Each row is a point. The ring and each string are closed loops that go straight from each point to the next, and from the last back to the first. Before rounding, they use only three directions, however many columns there are. Count how often each string passes through the ring. Passing back the other way cancels.
In the rows, zero is written as 128.

Ring (7 x 3)
[[196 138 166]
 [175 183 181]
 [136 196 187]
 [ 95 168 173]
 [ 89 111 148]
 [132  65 138]
 [167  70 144]]
String (12 x 3)
[[129  67 106]
 [140  71 108]
 [152  43 123]
 [163  16 159]
 [157  54 170]
 [160  32 156]
 [153  38 120]
 [141 102 120]
 [138 118 150]
 [131  89 177]
 [131 108 129]
 [127  92 108]]
Times through: 0

Ring (8 x 6)
[[187 131 190 109 120 114]
 [166 192 161 108 124 141]
 [ 96 207 126 138 134 153]
 [ 36 182 110 172 142 146]
 [  7 136 103 197 142 131]
 [ 30  69 112 201 128 104]
 [ 99  50 147 172 118  91]
 [156  78 180 136 118  96]]
String (14 x 6)
[[215 216 139  83 102 152]
 [197 215 189  85 128 145]
 [146 193 213 110 151 136]
 [127 159 157 133 129 130]
 [136 159 124 133 113 134]
 [155 189 100 120 101 147]
 [112 163 137 141 126 134]
 [ 98 188 163 138 145 141]
 [ 93 224 160 132 151 155]
 [105 240 123 127 134 165]
 [130 215  86 127 108 160]
 [126 160 101 139 107 137]
 [131 166 120 134 114 137]
 [160 180 120 118 107 142]]
Times through: 0

Ring (7 x 11)
[[202 145 108 121 148 134 144 170 107  85 144]
 [148 204 137 122 142 119 150 162 121 110 117]
 [ 61 203 134 145 135 123 151 136 125 126  75]
 [ 10 119  99 177 137 145 145 104 112 114  52]
 [ 33  53 100 189 148 149 140  85 101  90  67]
 [132  10 110 176 163 145 135  94  89  58 119]
 [193  47  98 149 159 146 137 133  92  59 145]]
String (22 x 11)
[[155  94 147 152 160 122 142 117 103  76 128]
 [159  98  82 142 147 150 141 150 101  81 124]
 [181 104  65 133 144 157 141 167 100  80 133]
 [135 113 115 148 149 135 143 133 106  87 115]
 [196 128 164 133 161 111 144 135 108  77 148]
 [142 121 153 148 156 118 144 121 109  86 121]
 [141 125  74 139 140 152 143 159 105  93 113]
 [185 148  54 119 136 158 144 191 106  94 131]
 [249 179  62  95 137 151 145 219 108  90 160]
 [237 166 134 109 152 121 145 177 110  83 162]
 [208 143 152 125 157 115 144 151 109  80 151]
 [142 118 137 147 153 125 143 127 107  86 119]
 [127 112  97 148 145 144 143 139 105  90 109]
 [144 108 119 148 151 134 142 132 105  84 119]
 [180  95 167 147 165 113 141 116 103  70 142]
 [231  63 148 141 169 122 138 128  95  52 167]
 [243  38  73 136 159 156 135 157  87  49 167]
 [216  40  41 139 151 171 136 164  87  57 151]
 [155  78  49 145 143 166 139 156  96  79 120]
 [127 101 128 155 153 131 142 120 105  85 112]
 [153  86 159 156 163 117 141 107 103  73 129]
 [213  56 140 146 168 126 138 124  94  54 158]]
Times through: 0

Ring (7 x 14)
[[217 150 125 142 111 165 121 105 108 124 125 123 166 107]
 [163 177 143 104 116 143  91 115  91 120 133  90 147 111]
 [102 168 120  88 137 128  83 142  95 111 123  77 123 112]
 [ 87 126  98 111 150 122  86 156 117 106 102 106 117 114]
 [122  87 101 151 144 127  93 144 138 110  88 151 131 117]
 [177  74 104 179 132 144 110 127 146 117  87 177 152 115]
 [222 106 104 174 119 167 132 112 132 121 106 159 168 108]]
String (16 x 14)
[[165 117  74 145 139 160 132 139 126 111 106 127 145 106]
 [190  89 150 175 116 134  86 106 136 125  95 178 159 119]
 [218  32 153 225 114 132  87  98 165 128  71 238 171 124]
 [182  49 109 199 132 139 106 124 158 118  76 202 154 118]
 [144  87  60 157 150 151 130 152 141 107  90 146 136 109]
 [138 109  76 140 145 147 119 148 129 108 100 128 135 109]
 [156 107 140 150 125 128  82 120 126 120 100 151 145 118]
 [120  74 138 160 136 109  65 133 142 115  81 171 132 124]
 [ 88  77  85 145 157 118  89 161 143 104  80 147 117 118]
 [100 101  53 132 161 140 119 167 133 101  92 121 119 109]
 [132 115  76 134 146 146 117 149 126 108 102 121 133 109]
 [152 100 123 153 131 132  91 127 131 117  97 152 143 116]
 [165  86 137 168 125 129  85 119 138 120  91 172 149 119]
 [186  58 144 195 121 129  84 111 151 124  80 203 158 122]
 [205  44 100 211 130 150 120 120 162 119  76 210 162 115]
 [184  88  57 171 141 168 147 140 142 111  94 154 151 106]]
Times through: 3
String (14 x 14)
[[229  45 119 219 119 152 116 106 161 125  79 219 172 116]
 [249  79 111 202 114 169 134 102 145 125  96 192 179 110]
 [243 126  66 166 123 194 168 118 125 118 117 136 173  99]
 [176 146  74 128 134 169 140 135 112 112 120 104 148 103]
 [172 135 124 136 123 146 102 120 114 119 114 125 150 112]
 [151 163  68 108 140 166 136 145 103 108 126  81 138 102]
 [131 203  85  73 136 159 122 144  81 108 142  43 131 101]
 [ 88 209  99  54 142 138  96 153  76 106 140  32 116 106]
 [ 92 170  64  81 154 146 117 165  97 101 123  59 116 104]
 [131 136 100 120 138 140 103 141 114 111 111 109 133 111]
 [117 109 144 135 132 112  64 131 124 116  97 141 131 121]
 [149 116 123 141 130 134  91 128 123 116 103 137 142 115]
 [134 119  56 132 150 155 132 155 125 105 104 113 132 106]
 [166  60  64 185 146 153 132 144 155 110  80 177 145 111]]
Times through: 0

Ring (8 x 14)
[[135  54  77 144  85 136  87  99 113 116 174 163 149 113]
 [179  40  64 153  52 157  83 112 122  95 154 100 126 104]
 [179  72  87 150  50 162  97 124 121  91 130  59 112 117]
 [115 132 132 130  74 148 127 132 113  98 118  71 108 151]
 [ 74 178 172 120 126 129 138 120  98 130 120 108 135 172]
 [ 88 183 182 126 165 120 123  98  86 161 128 130 169 166]
 [113 155 165 136 179 117 100  80  83 176 146 156 194 147]
 [119  92 111 140 131 123  89  86  99 146 171 181 176 126]]
String (23 x 14)
[[147 177 187 144 206 120  93  71  74 196 129 122 210 147]
 [139 132 142 141 135 134 100  96  96 147 135 112 164 139]
 [103 143 148 131 129 129 115 105  98 138 138 128 153 151]
 [135 182 186 139 178 127 107  89  82 174 118  99 183 155]
 [ 90 231 225 126 210 113 126  89  72 190 111 115 191 180]
 [ 53 199 193 117 170 112 135 102  85 161 132 152 167 178]
 [ 70 147 149 122 127 122 125 109  99 134 146 154 149 159]
 [135 139 150 141 153 128  98  89  91 159 139 127 177 140]
 [172 154 175 154 226 115  70  51  69 216 146 148 238 130]
 [105 122 141 138 183 107  87  67  83 182 176 211 210 134]
 [181  87 114 157 154 130  66  69  91 169 162 149 200 109]
 [143  99 115 143 112 137  94  98 103 133 149 126 157 127]
 [ 92  60  78 131  72 131 103 110 117 103 179 185 134 126]
 [123   7  35 142  41 140  85 109 127  86 194 187 127 101]
 [182  20  51 156  62 150  70  99 120 105 173 135 144  93]
 [156  89 106 147 101 142  91 101 107 126 147 114 151 122]
 [108  87  99 134  82 136 107 112 113 109 158 146 133 132]
 [ 95  33  54 133  53 134  98 112 123  91 190 196 127 116]
 [151  29  61 151  94 133  69  84 111 127 191 190 168  98]
 [174  87 111 154 132 136  75  82  98 151 155 131 180 114]
 [116 109 122 137 120 129 101  98 101 136 154 149 159 135]
 [ 62 136 144 123 151 110 113  91  92 153 168 203 174 152]
 [143 174 188 145 228 111  84  57  68 213 142 154 231 143]]
Times through: 2

Ring (10 x 14)
[[146 100 114 117 137 122  93 126  87 117 112 134 136 124]
 [137  99 127 144 102 111 117 117 119 121 126 128 131 121]
 [130  99 138 159  76 105 141 113 152 127 137 122 126 119]
 [121 103 151 155  55 106 171 115 195 140 137 116 133 108]
 [121 107 153 133  63 115 177 123 207 147 129 115 141 103]
 [126 107 147 113  88 129 165 134 193 142 126 120 137 112]
 [140 102 129  92 139 152 126 148 144 122 127 134 117 141]
 [147  99 119  85 164 159 103 152 114 111 127 141 109 154]
 [155  98 106  83 182 154  75 148  72 105 115 145 117 151]
 [153  99 107  94 166 139  78 138  70 111 108 140 131 135]]
String (25 x 14)
[[145  96 119 129 133 129 100 129 100 109 132 136 113 143]
 [146  93 115 152 122 112  90 116  80 105 131 135 117 137]
 [136 101 127 151  89  96 119 108 117 128 116 123 146 104]
 [133 104 132 127  97 113 133 121 142 133 116 123 145 107]
 [136  97 132 145 103 122 127 124 137 117 141 130 112 137]
 [130  94 140 171  78 113 142 116 156 116 156 126 102 140]
 [123  94 151 189  50 104 164 110 185 121 166 121 100 136]
 [115 103 159 174  31  97 187 108 216 143 146 111 131 104]
 [121 109 150 132  61 106 172 118 196 152 117 113 157  88]
 [118 111 154 127  55 106 182 119 211 158 114 110 163  81]
 [111 110 166 138  35 110 207 121 249 160 131 107 148  90]
 [124 104 150 128  78 128 171 131 202 138 138 120 125 120]
 [136 100 133 121 113 133 132 134 148 123 133 130 119 134]
 [130 110 139  96 102 128 151 134 172 146 107 121 155 100]
 [134 107 135  92 117 136 141 139 161 138 112 126 144 112]
 [142 102 128  78 152 161 123 155 143 121 126 137 115 146]
 [150  94 118  92 172 169  98 157 110  99 144 146  85 176]
 [143  99 124 108 138 142 113 140 122 115 129 135 115 142]
 [145 103 119  86 151 144 106 143 113 122 110 135 134 129]
 [159  99 102  63 201 164  67 156  63 104 108 148 119 153]
 [147 104 115  83 154 139  98 140 100 124 101 135 144 120]
 [141 100 125 113 129 133 115 134 123 120 124 133 124 132]
 [152  94 110 109 163 144  81 140  77 101 128 143 107 156]
 [159  99  96  90 183 135  54 135  35 106  97 144 138 133]
 [154  96 104 115 161 129  69 129  54 103 114 141 124 140]]
Times through: 0
String (28 x 14)
[[161  99  96  70 201 154  55 149  43 104 100 148 128 145]
 [148 104 112  86 154 133  92 136  89 124  96 134 150 116]
 [143 103 120 104 134 128 107 132 109 124 109 132 141 119]
 [145  97 118 120 137 130  98 131  98 112 125 136 120 138]
 [140  99 126 123 121 129 117 130 124 119 128 132 122 133]
 [141  93 124 152 116 122 107 123 109 105 145 135 102 149]
 [134  92 132 181  82 104 125 109 128 110 152 128 105 139]
 [126  96 143 183  57  96 149 105 161 124 149 120 118 122]
 [123  93 149 198  47  99 160 106 177 119 167 121  99 136]
 [119 103 153 172  40  94 175 106 197 141 139 113 136 102]
 [122 109 147 136  61 101 166 114 186 150 114 113 160  86]
 [132 105 135 122  98 119 140 125 154 135 119 123 142 110]
 [131  97 139 152  88 120 142 123 159 120 147 127 109 136]
 [122  96 151 186  49 102 165 109 186 124 161 119 106 130]
 [119  97 152 194  34  90 170 101 189 131 154 115 119 115]
 [126  95 143 187  56  96 149 104 161 122 152 121 115 124]
 [133  95 134 176  77 100 129 107 133 117 144 125 117 127]
 [136 102 127 138  98 105 121 114 121 129 114 124 147 106]
 [138 103 126 116 115 121 120 126 126 129 113 128 142 114]
 [143  98 122 120 131 131 107 131 111 115 126 134 120 136]
 [155  93 105 111 171 142  69 137  59  97 126 145 107 157]
 [161  97  96  82 195 148  53 144  38 101 104 148 125 147]
 [154 103 105  74 177 144  76 143  69 116  97 140 141 128]
 [144 105 120  90 142 134 107 137 112 127 103 132 146 116]
 [144 104 119  90 145 137 106 138 110 125 106 133 141 121]
 [141 103 123 101 133 134 114 136 121 125 114 132 136 123]
 [151  96 113  99 166 150  87 145  88 104 127 143 108 155]
 [165  91  94  81 215 169  46 156  35  84 127 156  90 182]]
Times through: 4
